Each row is a point. Any point is a mix of the corners, with weights that add up to 1. It lies inside the corners' shape when no weight is negative. Is each point inside? If not, which corners have a negative weight?
In the rows, zero is written as 128.

Corners:
(1): [136  98 100]
(2): [ 98  88 155]
(3): [ 21  87 126]
(4): [162 173  82]
Points:
[108  89 121] -> outside (4)
[112 126  92] -> outside (2)
[ 33  90 124] -> inside
[108 115  99] -> outside (2)
[ 58 104 117] -> inside

Corners:
(1): [162 164 129 138 183  98 190 136  87  92 123]
(2): [134 143 166  74 171 173  91 168 136 126 111]
(3): [ 67 102  83 195 141 204  80 140 131  32 126]
(4): [ 36 187  55  45 186  37 137  87  88 112  65]
(5): [103 140 133 127 171 147 119 192 172 119 174]
(6): [110 197  67  96 212 153 149 139  68 101 194]
(7): [179 158 117 112  91 134 140 119 174 201  71]
(8): [211  67 104 102 192  94 118 126  47 139 147]
(9): [ 79 169 178 207 167 228 134 162  94 197  76]
(10): [ 71 143 141  77 163  60   7 127  33  93  80]
(11): [246  70  38 153 124  77  96 122 201  90  98]
(12): [115 127 166 125 195 145 130 106 157  84 209]
Points:
[140 132  99 112 172 123 116 136 120 100 147] -> outside (9)
[117 136 129 118 177 136 120 139 101 117 140] -> outside (11)
[169 112  97 111 170 116 130 132 123 107 145] -> outside (9, 10)
[123 149  96 105 155 121 119 131 138  99 122] -> outside (8, 9)
[127 137 118 118 158 111 114 135 121 115 108] -> outside (6)
[138 151 131 123 176 137 148 149 130 139 133] -> outside (3, 10)
[100 151  80 125 149 145  97 142 134 104 100] -> outside (1, 8, 12)
[106 155 111 138 175 141 138 135  95  98 137] -> outside (2, 11)

Corners:
(1): [194  68 156 148 119 125 111 168 136  45 201 110  81 216 177 131  75 159
 225  83]
(2): [156 201  69 108 204 177  79 111  65 180  75  75 146 146 190 149 137 151
 136  98]
(3): [167 206  95 100 114 161  78 156 186 177  95 107 178 193 139 167 209 158
  84  38]
(4): [ 96 177  89 112  92  72 139 167  87 139 112  57 142 208 114 139 164 155
  55 152]
(5): [ 46 108  76 157  64  68 103 129 154 121 121 166 196 100  87 149 105  57
 147 114]
(6): [176  99 182 196 133 171 159  83 111  60 100 174  95 113  93  52 123 187
 184 146]
(7): [ 95 197 159 174 157 215 174 166 184 134 125 131  95  77  88 138 105 105
  71 131]
(8): [146 159 170 109 145  92 178 107  99 197  85 137 145 107 126  89 124 107
 110 129]
(9): [140  38  67 160 147  45 156 161 175 198  85 170 100 176  75 106 149 108
 161 153]
(10): [137  96 144 160 191 202 155  94  64 115 150 130 116  68  58 100 171 122
  63 108]
(11): [150 169 196  96  42  68 132  86 200 175 211  69 160 249 208 116 110 177
 139 122]
(12): [114  97 147  89 143  68  90 169 204 160 108 104 173 165 113 153  90 124
 153  49]
(13): [ 59 212 145 197 197 196 213 107 142  72 144  40 186  38  88 185 108 136
  42  80]
(14): [169  98 196 215 197 172 171 141  89 120 141 180  69 201  81  44 144 130
 185 140]
(15): [ 80  78  88 139 123  98 176 109 171 161  91 130 170 119 205 100 155 124
  86 132]
(16): [ 81  75 100 112  79 164 151 125 236 148  95  79  97  53  91 124 187  54
 210  31]
(17): [131 133 193 128 219 128 138 125 129  19 175 135 153 101 128 181  88 177
 144 156]
(18): [141 161  89 108  60 140 119 141 105 197  78 102 233 205 122  87 150 105
 116 138]
(19): [114 190 127  92 205  99  76 177  78 105 156  71 219  80 142 152 149 171
 138  94]
(20): [110 198 130 137 160 107  94 121 203 105 117  63 155 119  85 100 118  82
 132  75]
(21): [125  87 181 186 125  61 103 146 135 169 112 186 168 142 126 116 146  88
 116 180]
Points:
[121 126 142 128 130 120 127 132 132 128 128 113 149 132 133 114 126 122
 144 114] -> outside (3, 9, 13)
[133 143 156 133 128 122 137 120 147 133 151 108 143 158 138 123 126 143
 126 120] -> inside
[111 134 129 146 152 132 146 136 121 123 117 120 152 116 113 132 123 124
 120 123] -> outside (3, 11, 20)
[142 140 146 148 147 113 134 138 114 141 118 138 149 160 136 119 127 147
 129 139] -> outside (10, 16, 20)
[119 129 123 136 126 123 123 138 149 130 125 107 146 144 124 128 135 124
 139 105] -> outside (8)

Corners:
(1): [154  38 133 114  54 103 152 135 119  31 106 176 154 192  96 124 128 166
 101 102]
(2): [147 122  75 101 106 171  93 153 131 191 130 144 140 124 109  83 169 112
 136 125]
(3): [ 88 107 170 190 140 104 198  73  75 185 249 142  95 168 133  84  93 154
 100  82]
(4): [121 127  87 119 135 206  64 101 177 131 132 123 146  46 127 135  94 109
  52 139]
(5): [118 160  69 134 145 115 130  86 127 179 112  86  95 152 106  81 114 109
  94 138]
(6): [ 87 203  79 127  95 171  80  79 143 130 167  59 135 129 174  90 172 138
 143  95]
(7): [119 184 129 199  99  95 209 112 102 203 174 100 148 186 212  45  99 141
  86 140]
(8): [167 238  63 197 152 170  69 153 164 182 210 120 120  99 108 121  99  49
 143 142]
(9): [ 92  37 230  90  72  67 181 163 153  78 129  92 111 171 120 145 168 179
 133 154]
(10): [143 207 117 125 137 178 102 115 149 143 120 118 101 106  98  65 103 159
 114 183]
(11): [101 174 131 132 140 166 101 101 105 162 109 124 174 108 105 141 185 123
 190 174]
(12): [ 96 178 131  94  94 109  75  91 143 150 127 126 122 118 125 109  82  89
  89 143]
(13): [114 152  86 122 128 144  93 148 125 103 168 144 115 126 134  80 137  92
 146 196]
(14): [153 209  80 101 143 178 108 122  77 115 119  90 132  63 125 144  91  98
 136 155]
(15): [109 171 154 104 177 176 130 146 146 103 140 121 161 128 111  97 114  39
 149 134]
(16): [ 71  34 145 100 135  23 136 153 117  91 112  79 153 164  85 157  76 197
 118  97]
(17): [166  48 163  91  92  41 139 111 115  80 149 123 153 215  81 129 169 188
  91 171]
(18): [143  23 185 157 128  79  70  88 114  67 119  99  77 208 113 120 152 148
 163 114]
(19): [129  25 152 137  71  26 146  92 107  36 149  95 140 146  64 116 127 145
 141 115]
(20): [154  63 220 110 154  35 180  77 120  68  71 169 114 160 126  98 149 193
  95 120]
(21): [138 117 115  86 153 163 115  92 181 165 119 129 126 148 161  83  98  92
 198 127]
Points:
[113 111 150 100 121 101  96 119 133  69 121 113 147 143 113 141 149 119
 171 134] -> outside (2, 3, 4, 5, 7, 10)
[115 102 143 126 117 106 132 104 128 129 139 120 124 159 123  99 130 141
 115 132] -> outside (8, 14)
[114  80 150 136  95  75 146 108 115 123 166 128 129 183 129 104 137 154
 135 110] -> outside (4, 5, 10, 14, 15)
[125 149 115 128 133 126 114 112 126 138 148 109 133 132 123 103 118 116
 125 141] -> outside (1, 9)
[123 139 107 120 120 139 110 124 132 139 141 114 129 139 121 105 125 125
 124 139] -> outside (19, 20)
[146 163  87 131 124 151 114 119 142 132 131 111 150 121 118 107 118 125
 122 129] -> outside (3, 9, 12, 13, 18)
[125 119 113 126 123 107 114 110 128 145 160  98  95 154 110  95 114 128
 136 129] -> outside (1, 4, 7, 11, 15, 20)
[130 125 132 124 129 123 114 129 138  93 134 111 143 135 121 121 130 128
 148 148] -> outside (2, 3, 5, 12)
[120 129 142 144 126 126 141  96 141 145 154 124 117 146 143  84 113 123
 113 114] -> outside (11, 13, 14, 16, 17)

Corners:
(1): [ 84  83 155  91  93 112 134 107 113 193  60 122 157 105 145 126 180  81
 187 154]
(2): [159 147  74 109 130 163  96 210 107 159 108 148  95 134  43 131 119 204
 180  48]
(3): [132  89 206 148 168 115 181 177 174 169 166 163 125 180 152  87  79 101
  82  82]
(4): [112  75 141 237  82 137  97  92 181  93 193  92 178 146 153 181 129  86
 151 107]
(5): [205 201  66 130  94 160 126 192 203 187 171 146 161 152  84 175  72 140
  76 111]
(6): [149 118  78  60 108  97 136 152  65 219 131 114  69 126  79 111 140 152
 180 106]
(7): [135 140 163 172 113 140 163  76 160 135 118 136 115 179 145  64  98  61
 117  95]
(8): [ 71  75  72  58 137 151 113 126 112 130 103  59  79  88  92 216 140 172
 204 144]
(9): [143 128  56  59  18 126 107  47  91  60  60  79 149   7 156 174 131 138
 231 168]
(10): [135 139 202 162 131 121 136 106 190 163 175 159 200 181 147  34  68  92
  57 122]
(11): [ 77  54 197 149 203 112 149 116 126 177  75 157 159  99  87 148 165  89
 112 130]
(12): [146 130 145 200  65 118  91  99 113 147 134 139 130 171 157 123  92 129
 140  88]
(13): [155 159 178 164 200 103 107 171 213 201  98 105 196  70  72 172 123 145
  71 125]
(14): [146 114  97 227 110 101 121  91 112 149 140 151 125 159 168  89  86 164
 188 145]
(15): [153 133 106 123  86 110 145 173 204 186 147 129 107 155  61 100  78  99
  78  92]
(16): [172  85 169 115 130  82 160  92 176 136 128 163 125 165 156  89 140 162
 106  79]
(17): [166 182 113  98 124  85  90 156 144 125 130 161 107 112 106 129 113 141
 146  94]
(18): [ 91 112 133 213  98 166 182  99 129 141 196 149  95 171 118 118 140 155
 143 138]
(19): [ 32  69 108  81 168 163 181  92  99 180  95 104 112 101 162 137 168 102
 143 107]
(20): [196 118 152 162 118 178  64 141 194  90 181 158 133  49 112 150 145  92
 100 175]
(21): [ 92  82  98  74 123  93 145 175 106 135  77  80 156 145 142 182 171 155
 120 121]
Points:
[141 118 107 138 100 124 123 111 107 153  93 123 125 108 119 152 147 164
 179 148] -> outside (3, 4, 10, 15, 17, 19)
[149 136 121 146 112  96 140 138 156 175 152 123 144 151 129 118  94 141
 109 106] -> outside (1, 2, 7, 8, 11, 20)
[139 119 127 123 118 134 123 130 151 138 136 123 128 113 113 141 125 124
 126 118] -> outside (1, 14)
[159 131 128 134 124 112 129 157 152 163 128 139 135 124 100 135 123 132
 125 111] -> outside (8, 10, 12, 19)
[131  96 112 121 151 129 126 166 157 161 121 104 144  98  94 184 132 147
 126 117] -> outside (1, 7, 10, 12, 17, 18)
[141 129 108 144  99 132 119 111 142 129 138 123 130 121 128 132 116 137
 146 121] -> outside (1, 3, 11)
[139 120 101 121 100 137 124 118 140 141 135 112 124 122 120 137 122 139
 141 122] -> outside (1, 3, 11, 17)
[127 118 127 147 116 134 137 131 138 157 140 136 122 138 113 131 123 133
 134 114] -> inside

Corners:
(1): [ 95 125 130  37  99 223 119 122 142 104  91  90 122  93 160  87  67 112
 117  76]
(2): [116  95 182 137  50 195 197 183 112 134  54 136 145 201  74  93 116  93
 117 169]
(3): [ 96 136  95 147 142 107 120  88 109  85  86 204  54 137 135 125 178 132
  67 120]
(4): [ 88 110 142 188  85 110  99 176  93 128 144 109  41 181 134 106 160 195
  42 147]
(5): [ 73  71 147  40 121 228 101 207 176 101 125 170 149 175  44 138  57 118
 125 162]
(6): [149 159  98 122 159 109 104 118 103 148 146  83  55  97 137 140 118 121
  45 180]
(7): [107 117 193  59 135 176 140 153 194 149  63 146 117 136 110 144  81  31
 143 129]
(8): [175 127 139  78 197 103 128 111 111 167 129 142 191 106 170 125  67 158
  71 173]
(9): [ 73 131 170  35  65 140 169 146 120 107  92 118 131 133  66  33  61 113
 135 142]
(10): [106 134 197  63  51 180 118 200  82  93  86 165 165  96  82 158   7 141
 167 155]
(11): [201 115  88 186 158 102  67 128 224 121 123  74 160  66 145 130 106 106
  94 107]
(12): [ 61 139 141 219 182 105 125 168  81 115 128 111  67 158 176 128 178 163
 116 148]
(13): [ 81 101 136 203 131  84 186  85  33 166 125 178  30 219 139 148 106 184
  71 114]
(14): [ 71 115  59 187 152  94 130  97 127 122 110 127 139 178 228 169  75 175
  51 175]
(15): [180 127 129 163 145  56 115  89 179  93 203  68 111  76 122 156 180 145
  68 177]
(16): [172 187 104 205 144 115  90  91 232 141 145 109 122 117 137 123 174 146
 133 183]
(17): [ 97  86 111 183 111  72 167 203  78 192  78 145  54 137 126 140 171 202
 149 175]
(18): [151 134  92  90 132 116  88  63 178 123 161 128 163 111 135  92  68  15
 178 114]
(19): [153 157 146  42  97 130 127 143 154  91  79 124 184 149 100 134  38  93
 170 102]
(20): [ 92 183  68 189 159  73 132 123 144 143 158 166 108  95 184 132 135 130
  44 133]
(21): [123 124 113 170 130 102  91  79 114 210 113 145 159 108 110 128 153 114
  49 129]
Points:
[128 125 136 125 129 137 120 144 164 144 103 123 155 111 122 131 111 124
 116 149] -> outside (3, 4, 6, 13, 18)
[106 129 118 126 128 129 125 127 131 124 113 133 119 133 142 127 103 133
  95 140] -> inside
[119 132 125 128 133 126 123 108 136 131 119 128 116 138 133 121 108 115
  88 129] -> outside (10, 17)
[115 103 150 113 119 138 144 156 118 111  96 119 110 148 126 130  94 142
 100 145] -> outside (16, 18, 20, 21)
[110 125 130 122 103 129 122 143 156 120 105 150 130 136 105 125 107 114
 113 146] -> outside (1, 6, 8, 12, 13)
[110 125 133 134 132 126 127 140 136 135 113 124 118 133 137 129 106 123
 112 142] -> outside (3)
[134 137 113 168 120 107 120 126 104 152 107 130 118 129 155 132 120 172
  64 141] -> outside (5, 7, 9, 12, 15, 18)

Corners:
(1): [151 145 115 141 113 122 144 119 177  57  60 102 122 109 178 167 164 140
 115 143]
(2): [130 170  96  90 179 114 127  96 152  73 128 157 104 175 155 164  81 108
 154 142]
(3): [181  84  79 106 175 140 111 145 146  86 141  97 119 238 128 110 142  66
 128 141]
(4): [158 163  91  87  68 169  76 159 181  55 169  78 109 138 140 194 122 150
  97 100]
(5): [109  60 130  74 163 100 247  80 101 112  99 219  69  50  64  12 153  77
 129 203]
(6): [ 99 184 104 113 168  93 154 186 167 175  54 125  70 134 176 152  87 180
 119 119]
(7): [195 171  96 143 163 117  89  85 137 140  22 154  87 132 136  84 159 156
  72 114]
(8): [186 145 158 122 161 108 132 139 145 110  98 144 116 142 196 126 111 197
 132  60]
(9): [188 118 150 120 164  47 172 144 149 102 100 176  45  88 104 165 159 106
  99 170]
(10): [127 124  92  29 105 113  80 116 118 126 146  46 189 199 181 173 102 113
  91  64]
(11): [107 172 189 123 112 126  71 160 191 127 178  56 172 218 150 122 107 142
  85 100]
(12): [ 66  52 144 125 185  95 159 154 144 123 112 185 132  54  49  53 144  97
 112 243]
(13): [214 117 125 108 161 125 127 108 195 128 178 132 109 100 163 113 201 185
 117 143]
(14): [  7 111 121 136 184  65 203 121  58  91 176 121 122  93  40 127 151  96
 132 195]
(15): [149 140 148 103 104 199 104  91 108 121 113 148  78 159 212 200 140 143
  76 122]
(16): [ 73  51 129 120 205 108 193 103 141 106 158 154  69 105  78  99 183  80
 210 118]
(17): [116  91  76 146  61 108  91 164 159  44 216 125 152 204 188 135  96 106
 102  70]
(18): [135 173 103  91 187 132 178 157 132 120 163 157 122  32 178  61 181  91
 108 169]
(19): [125  88 104 135 181 125 224 107  71 151 147 150 117  57  76  51 104  70
 156 226]
(20): [176 176 136 132  83 168  72 186 119 101 174 139 222 214 112 207 174 116
 134 145]
(21): [140 144  97  47  57 112  81 158 120  88 143  91  95 162 186 135 118 114
 158 180]
Points:
[134 122 124 117 148 120 141 132 140 106 126 144 110 125 132 117 140 122
 125 152] -> outside (10)
[156 138 117 114 112 145 112 136 151  84 119 135 116 141 152 128 138 105
 105 165] -> outside (6, 8, 10, 13, 14, 16)
[138 122 120 117 159 116 143 125 138 109 123 140 114 133 131 120 140 121
 119 130] -> outside (21)
[138 116 121 118 143 126 147 126 127 101 145 146 115 116 124 111 145 109
 124 161] -> outside (6, 10)
[104  88  92  98 174 116 172 106 104 116 117 136 107 126 134  77 115  85
 139 156] -> outside (4, 9, 11, 13, 20)
[118 119 113 113 133 112 132 132 133 104 120 127 117 147 131 131 119 116
 120 136] -> outside (13, 18)
[140 129 120 119 150 122 145 125 141 103 122 141 122 128 132 125 144 119
 120 141] -> outside (21)

Corners:
(1): [ 95 111 115 137  60 195 128 151 125 152  96 147 139 121 144 152 169 106
 130 135]
(2): [ 86 116  99 100 168 140 119 153 153 131 112 150 140 117 125 123 146 106
 146 113]
(3): [161  91 104 141 158  84 145 167 145  68 138 185 124 170 146 142 125 105
 114 116]
(4): [171 109 137 214 123 106 121 131 158  59 129 138 144 137 122 105 119 190
 156 131]
(5): [138 148 119 104 167 156  88  95 151 132 139 136 137 118 105 140  99 117
 154 119]
(6): [ 98 153 123 101 151 103 141 152   7 154  98 176 106 144 138 107  84 123
 144 126]
(7): [178 116 108 104 112 116 100 175 162 137 108 126  99 114 106 159 151 115
 143  66]
(8): [137 131 119 142 165 123  90 153 157 121 121 136 122  96 141 109 126 111
 122 149]
(9): [163 118 145 114 139 106 142 106 137 110 126 140 142 141 145 138  68 201
 121  98]
(10): [159 119 206 215 125 109 127  95  75 158  85 134 113 169 187 112 143 177
 160 131]
(11): [112 130 106 132 151 150  92 126 138 139 165 138 146 106 117 155 147 121
 137  68]
(12): [113 166 213 144 146 227 112 126 147 160 122 125 130 113 105  76 173 127
 122 163]
(13): [137 121 166 124 109 125 127  65 125 151 135 108 128 180 124 137 150 120
 126 143]
(14): [164 135 235 219 115 109 109 123 132 106 104 140 122 106 110 113 149 152
 105 146]
(15): [134 149 163 122 142 142 146  55  95 152 106 129 158 113 130 118 146 127
 119 158]
(16): [163  98 132 117 155 123 101 149 145 136 139 167 135 148 134 145 150 134
 118 136]
(17): [127 147 160 115 114 161 113 138 110 101 131 170 158 120 123 107 146 124
 122 106]
(18): [150 123 127 119 156 130 119 160 129 109 152 145 155 105 102 119  91  98
 140 130]
(19): [115 119 128 103 146 147 120 156 147 160 145 142 107  97 137 145 134 126
 165 120]
(20): [160  98 128  97 152 155 102 141 147  97 137 114 107 124 111 156 127  91
 115 129]
(21): [128 110 152 141 127 132 127  42 107 163 106 152 127 145 145  76 150 135
 132 134]
Points:
[136 131 155 149 126 159 102 118 151 121 125 129 139 119 120 114 142 133
 129 120] -> outside (3, 6, 15, 16, 19)
[140 120 139 126 143 134 118 125 128 133 127 148 136 128 128 124 135 125
 131 129] -> inside
[133 129 138 130 135 139 120 136 127 125 123 139 131 121 126 133 127 125
 136 122] -> outside (16, 21)
[144 123 153 153 132 129 118 122 121 124 119 141 130 135 137 120 134 141
 138 127] -> inside
[149 110 125 125 140 108 123 126 121 126 123 145 121 145 141 134 133 137
 134 110] -> outside (1, 5, 12, 14, 18)
